Every row gives one point. Each copy is the shape, with its points in the same order, stretched, turned, moved and blurred by noise. Some copies are also mirrored. Which?

Shape (7 x 2)
[[ 1.2 -2.4]
 [-3.4  5.3]
 [ 1.9 -1.3]
 [ 1.6 -4.0]
 [ 2.8  5.4]
 [ 5.6 -2.8]
 [ 1.5  2.3]]
Copy 1 (7 x 2)
[[-0.2 -4.4]
 [-0.4  5.7]
 [-1.0 -3.7]
 [ 0.8 -5.4]
 [-6.0  2.3]
 [-3.5 -7.0]
 [-3.0 -0.4]]
Copy 1 is: mirrored
Copy 2 (7 x 2)
[[-0.7 -2.4]
 [-0.6  6.2]
 [ 0.1 -2.4]
 [-0.9 -4.4]
 [ 3.6  2.7]
 [ 2.1 -4.3]
 [ 1.4  1.1]]
Copy 2 is: only turned

Shape (6 x 3)
[[-2.1  3.0  4.1]
 [ 0.8  2.5  5.1]
 [ 1.6  6.2  1.7]
 [ 1.0 -0.8 -0.5]
 [-1.6  1.1 -0.5]
 [-4.6 -7.7 -1.3]]
Copy 1 (6 x 3)
[[ 4.7  1.3 -0.6]
 [ 3.7  4.0 -1.3]
 [ 3.3  2.1 -6.0]
 [-1.5  1.4 -0.9]
 [ 0.7 -0.4 -1.3]
 [-3.4 -2.7  7.3]]
Copy 1 is: mirrored
Copy 2 (6 x 3)
[[-2.7 -4.4  6.2]
 [-0.3 -3.1  7.4]
 [ 1.1 -7.3  5.8]
 [ 0.2 -0.4  0.8]
 [-2.0 -1.9  0.1]
 [-4.9  6.7 -3.8]]
Copy 2 is: mirrored
Copy 3 (6 x 3)
[[-0.4 -3.0  2.6]
 [ 0.1 -5.4  0.8]
 [ 4.2 -2.7 -0.1]
 [-0.1 -0.6 -2.1]
 [ 0.5  0.8  0.8]
 [-7.0  3.1  0.3]]
Copy 3 is: only turned

Shape (10 x 6)
[[ 3.5  3.1 -0.1 -4.5 -0.2  6.6]
 [-2.3  2.7  2.8  2.3  3.5  1.3]
 [-2.7  0.1  3.1 -3.9 -0.8  5.7]
 [-0.8  1.5 -0.7  1.7  4.7 -3.3]
 [ 2.3  6.5 -4.1 -3.7  0.6 -2.5]
 [ 6.0  3.9 -3.6  2.8 -4.2 -2.3]
 [ 6.6 -2.1 -1.5 -0.4  0.2  3.0]
 [-2.6 -0.4  4.1 -2.8 -3.0 -0.1]
 [ 4.9  7.0  1.3 -3.9 -1.9  6.7]
 [-2.7  2.5 -2.6  1.2 -2.8 -2.2]]
Copy 1 (10 x 6)
[[ 4.2  0.4  1.0 -3.5  6.0  0.7]
 [-2.4 -0.6  5.4  2.1 -0.2 -1.4]
 [-1.7 -2.3  2.1 -4.6  4.9  1.0]
 [-1.5 -0.6  2.9  3.2 -3.9 -5.3]
 [ 3.1  5.0  1.4 -1.3  0.0 -5.6]
 [ 6.4  7.0 -2.4  1.3 -4.1  1.2]
 [ 4.6 -2.4 -3.5  0.2  0.0  1.7]
 [-1.6 -0.6  2.2 -6.0 -0.6  1.5]
 [ 6.0  3.4  2.3 -3.1  6.3  2.0]
 [-2.1  5.0 -0.4 -0.2 -2.6 -1.5]]
Copy 1 is: only turned
Copy 2 (10 x 6)
[[ 2.0  1.3 -3.3  4.0 -5.2  3.3]
 [ 0.3  1.6 -1.8  5.0  4.3 -0.7]
 [-2.6 -2.6 -0.7  3.6 -4.9 -0.5]
 [ 2.4  2.8 -1.1  0.8  5.2 -3.7]
 [ 6.4  6.1  2.4  4.0  0.3  0.5]
 [ 5.7  2.7  3.3 -0.7  4.4  7.8]
 [ 2.6 -1.2 -3.2 -3.4 -1.0  3.9]
 [-0.8 -3.2  4.4  3.5 -0.5 -0.4]
 [ 4.9  1.7 -0.8  7.0 -4.0  5.9]
 [-1.0  3.4  4.3  0.9  3.9  2.4]]
Copy 2 is: mirrored

Shape (12 x 8)
[[ 0.5 -3.3 -3.5 -1.3 -3.7 -5.7 -1.4  3.1]
 [ 2.2  0.1  0.6  0.1  2.0  0.6  2.4 -0.4]
 [ 4.4 -0.9  1.7 -0.8 -2.2  0.0 -0.2 -1.8]
 [ 4.5  3.6 -3.1 -2.1 -2.3 -2.5 -3.3 -4.2]
 [ 0.7  6.3 -0.2  5.6  1.4  2.3  3.9  0.6]
 [ 3.4  0.3 -0.6 -0.7 -6.0 -3.8 -1.5 -2.4]
 [-2.0 -0.3 -0.3 -4.7  0.7 -4.1  6.1  5.0]
 [-0.5 -1.3 -0.5  1.5  1.5 -4.9  6.7  2.3]
 [-6.0 -0.2  1.7 -3.2  1.9 -4.0  1.9  3.5]
 [ 5.1 -0.4 -2.9 -3.9 -2.2 -4.6 -3.6  2.6]
 [ 2.8 -2.5 -6.7  0.2 -4.6 -2.0 -0.4 -1.9]
 [ 0.8 -3.0 -5.5 -3.8 -6.8 -4.3 -0.1  3.3]]
Copy 1 (12 x 8)
[[ 0.0 -0.8 -5.4 -5.0 -6.3  1.6 -0.1 -1.6]
 [-0.6 -0.6 -1.7  0.8  1.2 -1.1  1.0  3.0]
 [ 4.5 -3.5 -3.5  0.8  1.0 -1.0  1.5  0.3]
 [ 3.8 -3.7 -4.0  3.3 -3.7 -4.1 -3.3 -3.8]
 [-6.4 -0.5  0.9  2.3  2.4  2.6 -0.8 -1.2]
 [ 4.5 -5.4 -3.9 -0.8 -2.2 -1.2 -0.3 -4.9]
 [-7.1 -3.2  1.1 -4.3 -3.3  0.7 -0.2  4.9]
 [-7.0 -0.6 -2.6 -3.5 -1.4 -0.5  2.4  1.8]
 [-5.5  0.5  5.6 -5.2 -3.8  0.9 -1.6  4.1]
 [ 2.6 -2.7 -6.3  0.6 -6.9 -0.4  0.8 -0.1]
 [ 2.6 -1.0 -8.8 -2.1 -3.3 -0.9 -3.7 -3.8]
 [ 0.9 -3.7 -6.1 -6.0 -6.2  2.4 -3.5 -1.9]]
Copy 1 is: mirrored
Copy 2 (12 x 8)
[[-2.8  1.2  3.7 -4.2 -0.8 -6.3 -3.1  3.9]
 [ 2.5  2.6  0.0  0.2  1.2 -0.7  3.0 -0.9]
 [ 1.3  2.5 -1.8 -2.8 -2.2 -3.9  3.9  0.0]
 [ 2.7  0.6 -4.4 -1.9 -2.2 -1.8  0.5  6.1]
 [ 3.6  2.5  3.7  5.3 -2.1  5.1  2.5  0.9]
 [ 0.7  3.0 -0.5 -5.2 -4.5 -4.0  0.5  3.0]
 [-3.6  6.8  3.7  1.2  4.7 -1.3 -0.4  2.3]
 [ 1.4  7.1  5.8 -1.6  2.3 -1.7 -0.9 -1.3]
 [-5.0  4.5  0.5  3.4  2.3 -0.5 -4.1 -0.3]
 [-0.6  0.6 -1.2 -2.1 -0.8 -7.1 -0.2  6.0]
 [ 0.8 -0.9  3.1 -7.3 -0.1 -3.1 -0.6  4.8]
 [-4.7  0.5  4.7 -6.3  0.3 -5.5 -1.5  6.3]]
Copy 2 is: mirrored
Copy 3 (12 x 8)
[[ 6.1 -5.0  3.1  1.3 -2.8  3.2 -4.6  1.4]
 [-0.5  1.6  2.8  2.3  0.1 -1.7  0.8  2.2]
 [ 2.5  3.5  1.3  1.4  0.0  1.2 -0.2  2.5]
 [ 3.1  2.1 -4.4  0.5 -3.3 -1.0 -5.3  6.3]
 [-7.5  1.9  1.1  5.2 -2.1 -2.0 -0.1 -1.6]
 [ 4.5  2.2 -1.7  1.9 -2.8  3.3 -2.7  2.3]
 [ 2.6 -6.6  7.9 -1.2 -4.8  3.4  1.9  2.4]
 [ 0.9 -4.1  5.6  5.4 -4.4 -1.0  2.5 -0.2]
 [ 0.6 -8.1  3.2 -2.9 -2.9  0.1  2.1 -1.1]
 [ 7.4 -1.4  3.5 -1.8 -2.9  1.0 -7.4  4.2]
 [ 4.6 -1.5 -1.4  5.2 -0.8  0.8 -5.1  5.5]
 [ 6.4 -5.1  2.8  1.1 -3.2  5.1 -5.7  3.6]]
Copy 3 is: only turned

Shape (14 x 11)
[[-1.5 -2.5 -2.8  6.5 -5.2 -3.3  4.3 -4.3  0.4 -5.0  0.7]
 [ 0.4 -2.6 -2.5 -3.5 -1.0  5.9  3.1  0.5  3.2  0.3  3.4]
 [ 5.3 -4.7 -3.0 -4.2  1.6  3.5 -0.5  1.8 -1.4 -6.5  6.0]
 [ 7.6  4.5 -0.4  0.1  0.5 -2.8 -2.0 -5.4 -5.2 -0.4  0.0]
 [ 2.1 -1.6 -2.8  0.0 -0.4 -0.9  2.6  3.0  2.6 -0.4  6.1]
 [-3.4  4.3 -0.3 -2.9  2.0  1.5  3.5  3.7 -2.2  0.7  1.1]
 [-0.6  1.9 -1.5  0.1  3.7  1.8 -0.6 -1.6 -3.9  1.4 -0.5]
 [-2.5  1.2  1.5  1.2 -1.1  3.8  0.3  0.5 -3.6  1.4  4.4]
 [-5.9  2.6  6.4 -3.4  0.7  0.5  0.7  3.3 -1.4  4.3 -2.5]
 [ 3.6  2.5 -3.2  2.7 -1.8 -4.4 -3.5 -3.2  4.1 -5.4  4.5]
 [-1.0 -2.7  0.5 -2.6  0.2  0.5  4.1  1.0  0.3  0.9  5.8]
 [-2.8 -3.7 -0.5 -2.8  4.3  2.5  1.5  1.4  0.0  1.6  4.2]
 [-1.2  0.5 -5.1  1.4 -6.1 -6.0  1.0 -7.0  1.1 -5.2  4.9]
 [ 4.0 -3.1 -5.8 -1.4 -1.9  0.2 -2.6  0.7 -3.0 -0.7  2.7]]
Copy 1 (14 x 11)
[[-8.0 -2.3  3.4 -1.3  4.1 -5.7 -0.7  2.8  0.3  0.2 -5.0]
 [-2.4 -0.1 -0.8 -0.8 -0.9 -6.2 -0.2 -3.1  8.5 -3.8  2.6]
 [ 1.8 -2.2  0.4  0.9 -5.4 -5.1  4.3  3.8  4.7 -8.9  8.1]
 [ 2.1  1.8  1.8 -1.4 -0.5  1.4  9.3  0.3 -4.5 -0.9 -0.7]
 [ 0.3  2.6  0.4 -0.8 -0.1 -6.5 -1.4  1.2  3.1 -0.3  4.6]
 [ 2.0 -1.3  1.5 -1.0 -1.9 -0.9 -1.1 -0.4  8.2  6.4  1.0]
 [-0.2 -2.9  2.7 -3.3  0.0  1.9  1.9 -1.6  2.8  2.8  2.1]
 [-6.3 -1.3  0.0 -0.6 -3.3 -0.3  1.3  0.4  4.4  5.7  3.2]
 [ 0.9  0.5  1.9  2.0 -1.8  4.8 -3.1 -2.4  6.7  7.7 -1.4]
 [ 1.1  1.7 -3.2 -3.4 -0.5 -5.7  0.8  4.0 -4.7 -0.3 -0.5]
 [-1.9  4.2  1.0 -0.5 -0.5 -3.5 -1.4  1.5  6.6 -0.4  4.2]
 [-1.3 -0.1  1.0 -3.1 -1.3 -1.2 -2.8  0.2  7.3 -0.8  6.5]
 [-5.8  2.2 -0.5 -5.2 -2.3 -7.7 -1.0  5.3  1.0  0.3 -6.3]
 [-1.3 -1.0  3.4 -0.7 -3.8 -4.7  2.2  0.0 -0.2 -3.5  3.0]]
Copy 1 is: only turned
Copy 2 (14 x 11)
[[ 4.9  8.9 -3.6  4.8 -3.5 -2.6  3.5  0.2  1.1 -1.0  1.8]
 [-1.7 -1.4  0.1  6.1 -3.9  0.4 -3.8  1.4  4.4  2.8 -4.5]
 [-2.4 -5.1 -5.4  5.9 -1.0 -2.1 -5.3  7.1 -1.9  3.6 -1.6]
 [-0.7 -4.0 -1.5 -5.3 -2.8 -1.5  2.6  1.5 -8.3 -7.1 -2.4]
 [-2.0  2.9 -2.2  1.4 -1.2  0.5  0.2  4.3  1.8  5.2 -4.8]
 [-4.1  2.8  0.8 -1.8 -7.1  3.6 -2.5 -1.5 -1.5  5.3 -1.6]
 [-0.9 -1.1 -0.6 -0.8 -3.1  5.5 -0.3 -0.7 -4.1 -0.3 -0.5]
 [-4.6  2.0  3.8  2.9 -5.1  4.2  0.7  1.6 -0.2  2.7  1.2]
 [-8.1  1.7  7.1 -3.3 -3.7  2.3 -1.1 -4.9  0.7  3.2  2.0]
 [ 2.6  1.6 -3.8 -5.7 -0.7 -1.4  3.1  8.4  0.4 -1.9 -1.7]
 [-5.4  1.5 -1.1  4.3 -2.2  0.5  0.8 -0.5  2.8  4.8 -2.6]
 [-4.1 -0.6 -1.6  3.8 -0.1  4.5 -0.4 -0.6  2.1  5.6 -1.8]
 [ 1.7  6.7 -8.0  0.5 -3.3 -1.8  3.6  4.5  3.2 -5.0 -0.5]
 [-3.0  0.1 -4.3  2.9  0.1  1.7 -4.7  5.7 -2.8 -2.4 -1.9]]
Copy 2 is: mirrored
